Every row gives one point. Before rounding, the points of a table are all equally far from one centre. They may lie mostly on one side of it. Where is the centre, to within rounding?

Points (5 x 2):
-19	2
-1	-26
-15	-9
82	10
-20	23
Centre: 31	15

Points (15 x 9):
-19	15	7	34	13	0	26	-17	-8
0	30	10	-34	25	0	-30	26	-29
-39	15	69	17	55	32	1	47	12
7	24	21	30	25	4	-22	-30	-28
-34	23	50	3	11	47	-19	20	-58
-53	41	53	17	16	32	-21	47	-16
-44	12	12	25	0	25	-11	-12	-42
-58	-9	41	22	72	-4	-23	31	-9
-19	-2	3	-3	36	-35	10	-2	-4
-10	0	61	53	10	29	-12	40	18
-1	13	54	-33	35	-27	11	34	-26
-42	15	64	0	37	-36	-21	44	-31
-29	-25	65	36	10	29	-13	-3	4
-40	21	35	41	7	-11	-22	-4	13
-11	-14	29	7	1	0	-13	73	11
Centre: -14	5	35	16	29	8	-7	25	-20

Points (26 x 20):
-21	2	-23	-29	-19	-28	0	-30	-8	-15	-31	-27	-18	95	-21	-55	-20	10	-39	-13
-37	19	-27	-19	-44	0	43	30	-36	8	-23	7	33	4	-27	-36	-29	-33	-45	30
-30	21	40	-14	1	-22	45	38	21	-24	-48	31	-5	47	-24	24	-32	-33	-22	1
-36	19	-44	-45	-12	-40	12	-20	-26	-27	-4	-6	19	18	36	23	-41	-11	-17	0
-38	22	46	-51	-12	-36	1	-14	24	-15	5	18	-5	21	-12	-35	-11	-56	-41	-30
1	35	-24	-30	41	-16	34	10	19	-30	-29	-34	-12	39	15	-74	-28	-52	-42	-9
-29	13	-14	-5	9	32	40	-21	-8	-28	-26	-56	24	25	4	3	-12	-39	17	12
-32	44	1	-19	-10	-33	46	16	27	-39	16	-15	10	27	-52	-47	-2	-31	-41	56
20	31	-9	-57	-16	-19	15	15	7	-20	-22	-55	-12	82	-19	-44	-10	-8	-23	28
-6	-11	38	-3	-21	-21	35	0	13	22	-16	8	54	-3	0	-23	-48	-6	-51	30
1	32	-30	-33	24	-8	39	43	-18	7	-7	6	-3	27	2	-6	-11	-18	-27	65
-7	64	3	-36	16	33	17	-8	0	-55	-14	-11	0	68	-18	-2	-33	-13	-45	19
-9	-12	36	4	16	-44	17	18	-9	-35	-1	-34	12	37	-6	-53	-28	-43	20	-25
2	20	-23	-18	-45	-22	55	25	-14	-35	-23	8	10	21	10	-5	-49	-59	-8	37
-11	-5	-34	-35	42	-11	34	-7	1	0	17	-12	23	38	12	-67	-15	-43	-28	39
-13	30	0	-42	9	-12	13	52	-6	-27	-25	-28	28	73	-31	-69	3	-23	-32	-11
15	4	-20	-25	-36	10	22	15	-23	-12	-40	-51	35	50	24	6	-25	-32	-15	4
27	10	-18	-52	17	-31	40	13	-3	-32	-13	-21	4	47	-33	-6	-41	-20	-68	44
-27	-11	-1	-36	3	11	23	16	-23	-36	18	-27	10	-13	-8	-34	-16	-58	-45	36
-43	34	-8	20	-6	-14	11	4	41	-41	-51	8	-17	13	-51	-31	-41	-21	4	0
-24	2	-3	10	-11	1	35	45	-7	3	-31	-4	-8	-2	14	-84	-37	-22	-3	-14
11	24	12	-47	-14	-8	16	-3	10	-46	-1	-8	33	43	15	-84	12	-15	-32	35
-16	39	41	-55	24	25	42	19	15	-2	-1	-4	37	13	-11	-50	-31	-3	-34	24
-34	13	-30	-69	13	6	62	20	20	-43	-62	-25	6	27	-16	-28	-27	-4	-29	15
-14	41	-29	-31	1	-18	11	-15	-37	-29	-54	-30	6	39	12	-54	-30	-15	-53	48
-16	14	-15	-29	23	-33	27	6	-15	2	-20	-1	-21	49	5	-63	-21	-32	-38	-66
Centre: -17	14	-2	-15	-5	-16	23	2	6	-17	-14	-9	5	30	-5	-24	-19	-12	-27	3

Points (31 x 24):
22	47	-38	1	27	-40	28	27	15	15	-4	-20	-42	8	-68	0	-22	-3	4	64	20	-28	-10	34
-8	12	-25	-5	13	-28	25	0	34	32	15	54	-21	-18	-55	-4	12	-47	-9	48	13	3	-7	-43
-3	15	-26	5	15	-61	-19	-16	44	0	10	63	-26	-19	-43	24	38	-18	10	55	-11	-14	6	18
2	65	-23	7	21	-10	2	35	25	-28	-20	31	7	2	-34	12	2	-16	9	37	30	-25	19	22
-7	13	-41	3	23	-34	4	60	33	62	19	17	-25	-5	-35	21	10	-13	-32	35	-16	14	0	-24
-14	11	-7	-50	-11	-39	21	24	57	23	-2	19	-25	-2	-52	-27	12	-41	-6	74	23	-23	-5	10
28	11	-21	-6	-11	-73	1	18	5	51	19	-2	-19	4	-83	16	-19	-1	-60	29	17	-5	21	8
-22	-17	-61	-2	-19	-38	42	-16	12	48	25	33	-28	-14	-23	-15	-13	-5	13	47	14	-15	-6	4
20	30	-49	-7	-10	-11	17	-6	13	26	50	18	-55	23	-39	17	2	-51	-3	74	0	-16	16	14
16	9	38	-38	-3	-54	14	37	38	64	15	24	-33	-12	-15	30	-38	-27	21	42	6	-5	-4	15
-13	42	-30	-33	10	-35	25	34	9	27	-4	56	-22	-46	-74	-23	10	-6	-21	33	-11	-13	0	-26
8	28	-58	-62	15	-46	9	42	20	34	12	-4	-46	-17	-66	24	-29	-34	8	28	-5	-51	33	4
-11	9	-42	37	-4	-64	20	27	31	-6	35	22	-37	2	-62	10	8	-30	-11	54	25	-16	-6	19
-12	37	7	-16	68	-54	27	27	7	58	14	30	-13	-19	-44	5	-7	-20	14	21	-5	16	31	1
2	-4	-27	-2	-3	-67	15	37	34	42	14	38	-7	22	-51	45	34	7	-13	48	14	19	7	33
-21	36	-25	-19	-20	-106	1	54	7	10	-20	10	-45	11	-32	9	-8	2	0	36	4	-25	-21	13
-36	6	-18	40	-6	-65	2	32	-9	21	-13	0	-29	-9	-36	11	4	-30	1	28	-9	-30	6	-24
-6	21	-42	-12	5	-17	48	51	11	45	-13	16	-49	-54	-45	-10	17	29	-4	-8	26	-8	-3	13
-6	21	-52	21	-14	-36	39	-14	36	28	5	30	-60	-17	-23	34	-26	-48	11	23	0	6	31	-11
-12	21	-36	-6	-15	-27	-1	20	8	8	-22	15	-47	3	-65	-6	11	30	-15	64	0	3	-33	-28
-7	31	-23	-19	26	-52	15	60	38	25	-11	16	-28	-4	-48	27	-21	-38	-16	26	-41	-11	-28	18
-19	-3	-15	-4	36	-71	50	37	42	35	0	48	-9	-21	-19	2	18	-10	1	45	21	-11	7	-28
-17	44	-44	4	-20	-60	40	36	30	12	12	15	10	-2	-50	-16	-12	-15	-40	36	4	-14	51	24
-21	44	19	-60	5	-55	10	-36	35	27	51	1	-52	-35	-44	19	-5	45	-21	39	11	-26	-10	-6
35	21	-1	-9	16	-48	23	33	37	56	-7	40	-36	-16	-65	-18	25	-11	2	5	-10	-27	-5	25
13	36	-42	-8	-3	-45	3	52	28	-1	-11	17	-32	4	-61	11	-33	13	2	76	-20	6	29	-19
-4	6	-27	-23	-10	-43	-18	-2	15	-1	-9	57	-13	-44	-64	3	14	-12	-22	77	20	0	29	-7
2	-24	-38	4	-18	-65	36	34	39	4	40	30	9	-11	-61	5	11	-30	-11	-17	10	-17	27	-13
-22	47	-53	-4	17	-81	30	22	6	32	4	0	-32	5	-32	29	6	28	-38	49	42	-4	22	-27
-49	8	-10	-20	0	-40	32	25	1	31	-9	16	-55	-52	-33	-22	-45	-2	-18	23	-13	16	-5	-17
-17	22	-17	7	-2	-42	48	55	35	39	21	39	-42	-21	-62	20	-6	-7	26	-4	25	-15	-10	9
Centre: 9	15	-10	-33	0	-39	23	10	8	-4	17	4	-31	-12	-19	18	5	1	-9	19	1	-5	15	4
